Rows are points. Each table stands for the endless flat space through its points: a line for two points, a plane for three, and so on. Write the one point that lies in both, or say that there is none.
In the rows, 128 means zero.

First:
[[149 117 110 126]
 [167 132 131 129]]
Second (3 x 4):
[[146 115  98 136]
 [156 121 110 124]
 [153 112 112 138]]
They share: no point

First (3 x 8):
[[107 132 141 138 136 157 124 141]
 [117 142 137 112 128 133 166 147]
 [120 157 137 133 134 139 145 150]]
Second, 3 rows:
[[111 161 136 167 116 166 130 184]
 [106 132 136 105 148 126 138 117]
 [107 141 132 123 136 138 138 136]]
They share: no point

First, 3 rows:
[[130 100 107 118 126 121 144 112 154 103 140]
 [148 106 110 100 132 103 135  97 157  91 164]
 [156 112 115 102 124  95 132  92 154  93 162]]
Second:
[[139 102 110 124 115 109 141 110 145 103 136]
 [118 120  98 130 130 124 120  95 148  91 124]
 [119 122  94 142 117 109 135 112 135  89 118]]
They share: no point

First, 4 rows:
[[ 78 115 146 121 140  79  97 136 144 170 124 113 160 118]
 [107 115 108 125 122 111 103 128 155 141 112 103 144 144]
 [109 102 110 136 124 108 108 127 160 137 113 104 155 143]
 [102 102 107 142 133  91 100 137 155 145 117 104 175 137]]
Second:
[[ 92 118 130 128 139 109 106 121 155 144 130 125 124 120]
 [105 113 118 126 122 107 107 127 161 151 114 100 134 142]
 [102 110 124 114 113 115 112 121 157 148 112 103 146 146]
 [ 92 115 145 113 133 112 100 121 134 129 109 125 145 123]]
They share: [101 113 125 121 123 110 107 124 155 146 114 107 138 138]

First, 2 rows:
[[122 106 102 157 143 155  96 143 147 112 113 109 109 110 103 111 139 119
  121 153]
 [134 118 106 155 133 147 110 151 157 106 107  95 101 124 103  97 147 131
  107 139]]
Second:
[[119 105  85 155 134 137 111 145 143 101  94  88  80 126  90 112 140 130
  136 164]
 [116 110 114 148 136 147  95 155 140 105 120 110 115 105 107  90 149 135
  110 134]
 [110 109 119 144 135 145  91 159 134 103 125 114 120  99 109  83 152 140
  108 128]]
They share: [128 112 104 156 138 151 103 147 152 109 110 102 105 117 103 104 143 125
 114 146]

First, 3 rows:
[[100 145 121 141 156 164 100 143 148 143 131 139 115 126 127 112  94 103
  155 137 128 160 161 125]
 [104 129 104 156 150 152 105 152 133 154 121 139  95 133 141 120  84 103
  161 152 137 146 143 123]
 [116 116 102 166 153 144 106 137 137 159 126 118  84 147 134 123 103 103
  137 148 115 132 131 145]]
Second, 2 rows:
[[129 145 118 163 147 141 123 137 131 140 128 148 121 136 133 128  81 115
  137 142 103 154 167 125]
 [115 137 116 155 153 151 109 137 141 146 130 134 109 136 129 120  95 107
  141 140 113 150 155 133]]
They share: [108 133 115 151 156 156 102 137 146 149 131 127 103 136 127 116 102 103
 143 139 118 148 149 137]

First, 5 rows:
[[114 104 154 154 106 103  90 121 122 114 150 107 141 110 119  94 115 172
  111 128 119 118  79 103]
 [106 146 150 131 111 114  92 159  78 124 121  98 146 110 101 141 152 146
  144 107 187 138 104 108]
 [118 115 142 139 137 102  82 159 101 125 139 105 151  85 100 129 131 131
  112 119 146 152 122 105]
 [ 88 105 122 153 115 102 114 171 127 111 145  97 123  63  84 141 125 137
  122 119 162 136 110 117]
 [ 96 106 140 165  99 124 119 136 124  85 162 120 143 118 115 103 106 172
  109 107 138 117  82 130]]
Second:
[[119 131 155 150 131 112 115 140 129  93 132 108 140  96  99 122 129 150
   95 131 146 150 112 113]
 [109 121 145 150 121 114 107 148 115 101 142 110 144 100 103 122 125 150
  109 117 150 140 106 117]
 [ 91 110 127 145 104 116  97 160  89 116 161 115 153 110 105 122 112 156
  125  93 151 122 103 130]]
They share: [104 116 140 150 116 115 103 152 108 105 147 111 146 102 105 122 123 150
 116 110 152 135 103 119]

First (5 x 24):
[[146 125 121 129 125 104 149 134 100 166 129 131 117 130 160 118 136  97
  162 126 143 103 110 118]
 [161 103 106 131 130  91 150 128  96 148 114 132 104 142 162 117 124 115
  142 121 148 115 114 119]
 [155 118 100 168 104 104 125 129  95 143  92 143 111 102 162 130 154 127
  163 147 143  94 116  91]
 [142 128 117 104 135 100 174 124  98 170 132 107 130 149 166 129 100  96
  151 116 150 132 130 147]
 [144 114  99 124 139  99 163 146 120 155 124 110 124 139 142 146 124 107
  149 112 156 126 138 125]]
Second, 5 rows:
[[146 103  72 114 145 114 161 113 123 139 135 104  88 159 124 147 129  96
  198 110 177  95 105 104]
 [139  90  82 124 159  91 164 137 115 144 138 119  98 149 153 149 123 108
  182 137 157  90 125 135]
 [140 106  96 129 130 110 146 133 119 150 130 121 101 135 145 131 145 115
  171 101 158 106  99  93]
 [126  83  98 135 157  85 161 155 120 151 142 125 107 133 179 140 124 126
  169 130 148 107 126 141]
 [167 116  79 131 136 107 140 122  94 136 111 134  92 152 118 141 151  83
  176 136 149  71 112  95]]
They share: no point

First, 2 rows:
[[140 153 109 148 164 156 116 133 112 133 138 119 117 110 108 135 144  97
  107 127 152 143 135 130]
 [133 156 110 145 169 163 118 140 118 138 138 117 123 108 103 139 143  92
  105 127 159 141 128 123]]
Second (4 x 24):
[[138 155 113 168 147 134  98 128  84 135 133 129  87 145 144 139 165 124
   90 134 140 161 157 142]
 [147 159 109 162 155 146  89 109  76 124 129 144  83 138 140 140 169 114
   90 143 152 157 165 131]
 [158 139  99 155 157 134 123 134 108 123 152 107 105  96 107 112 136 112
  123 116 132 142 130 159]
 [150 139 103 161 145 126 125 146 108 131 150 103 109 110 121 114 142 120
  117 112 124 144 132 161]]
They share: no point

First, 6 rows:
[[129 121 146 154 124 102 117 137 122 101 142 106 109 143 100 122 149 128
  108 153  89 143 141 118]
 [128 118 154 143 161 111 131 132  90 114  79  92 118 157  84  86  97  92
  135 170 135 101 173 137]
 [162 142 131 157 130 108 116 127 100 131 105  99 136 131 106  93  89  85
  140 158 125  93 126 140]
 [141 130 137 157 148  87 113 136 109 119 105  90 121 134  88 105 110 106
  140 146 113 111 147 128]
 [204 161 129 182 104 140  87 144 122 140 130  77 161 150 112  79 117  63
  135 127 114  92 104 159]
 [127 119 150 154 167  88 115 144 109 111  92  79 114 151  72 100 120 109
  140 143 116 116 174 128]]
Second (2 x 24):
[[154 122 143 165 140 127 107 135 141 108 115 107 117 158 104 110 129 122
  120 146 108 126 157 139]
 [154 146 167 137 112 111 131 139 117 128 131  99 137 138  88 106 113  94
  136 134 100 114 137 119]]
They share: no point

First, 2 rows:
[[120 105 137 124  99 160 143 130 153 138 136 137 131 157 116 125 126 136
  150 106 109 147 125 129]
 [122 106 139 117 104 154 138 136 153 135 137 135 133 155 121 129 124 131
  149 107 112 145 129 129]]
Second (5 x 24):
[[137  88 150 116 117 142 138 150 203 157 179 146 159 180 117 122 117  87
  156 134 110 122  97  92]
 [138 101 126 111 103 131 153 147 189 125 154 135 135 173 114  91 103  95
  154 107  99 134  92 116]
 [129 140 141 103  65 190 153 148 142 102  97  95  84 128 125 114 130 138
  174 111  78 146 137 185]
 [129 110 165 115  95 208 141 160 166 144 139 119 114 140 113 156 142 132
  168 153 102 128 143 149]
 [126  98 116 107 114 128 153 145 163 116 143 145 132 163 112 100  99 114
  139  94 111 145 107 128]]
They share: no point

First:
[[ 98 133 109 106 119 149 142  83 147 120 141 112 158 143 117 172 149 126
  126 107 121 160 113 154]
 [ 96 102 118 101 137 141 133 139 167 127 148 117 142 145 117 142 102 166
  150 140 135 153 133 146]
 [ 78 102 161 120 144 111 153  85 158 145 122 122 134 113  81 111 126  99
  168 147 130 160  96 151]
 [122 113 120 109 108 137 117  95 145 118 137 101 140 125 119 170 128 132
  126 122 111 159 117 154]
 [ 89 134 130  93 142 150 142 109 160 117 138 130 158 124 115 160 118 157
  141 116 129 177 122 161]]
Second, 6 rows:
[[122 115 153  70 128 118 111  89 184 134 137 126 110 152 127 124 116 110
  145 130 113 161 105 173]
 [126 107 112 117 124 131 152 130 169 130 150 119 154 110  84 130 118 155
  112 107 112 135 114 144]
 [109  60 155 102 151 126 120 124 168 170 107  87 138 130 135 172 143 145
  159 137 149 146 115 145]
 [ 97 114 122 109 109 119 117  87 155 112 136 100 118 166 114 148 115 110
  158 156 124 176 128 158]
 [108  87 129 107 138 155 130 141 146 144 154 123 151 100 120 136 108 167
  137 128 121 119 109 133]
 [124 103 125 109 116 149 154 127 158 132 168 143 141 100 106 118 102 161
  101 100 101 127 105 131]]
They share: [106 100 124 111 123 131 128 113 156 129 140 107 136 135 111 145 117 137
 144 138 124 151 120 147]
